Each row of a before or after table is a point. One or more steps were done to the points. Then noise was added and the rows were shuffled. The steps act on columns, c1 being the first. Write out the steps. A step turns or swaps two columns, mirrors them in a line or flattens them onto one, adds a multiple of one to another, or multiplies or shifts one. Angles are multiples of 10 degrees, from the lower column toward the higher: turns from -170 to 170, lines from 10 to 170 but not 90. Use the fewest steps. Two steps may share a column if one is a turn and the other turns, adds or multiplies; they go together, in the order done. Otherwise the lowest column goes first.

Before (14 x 3):
-0.026; -0.010; -0.049
-0.009; -0.040; -0.067
-0.002; 0.033; 0.012
-0.005; 0.050; -0.032
0.004; -0.070; -0.096
0.014; 0.037; 0.012
-0.024; 0.050; 0.027
0.000; 0.004; 0.013
0.021; 0.052; 0.008
0.008; 0.050; 0.000
-0.027; -0.059; -0.061
-0.005; 0.031; 0.028
-0.069; -0.106; -0.019
-0.053; 0.050; 0.034
After (14 x 3):
-0.015; -0.030; 0.050
-0.007; 0.013; 0.032
-0.173; -0.020; -0.106
0.034; 0.015; 0.037
-0.065; -0.048; -0.009
-0.068; -0.059; -0.058
-0.060; 0.028; 0.050
-0.001; 0.013; 0.004
-0.135; 0.034; 0.051
-0.022; -0.066; -0.041
0.008; -0.096; -0.070
0.052; 0.007; 0.050
-0.011; 0.024; 0.031
0.018; 0.000; 0.052
Steps: multiply c1 by 2.5; swap c2 and c3
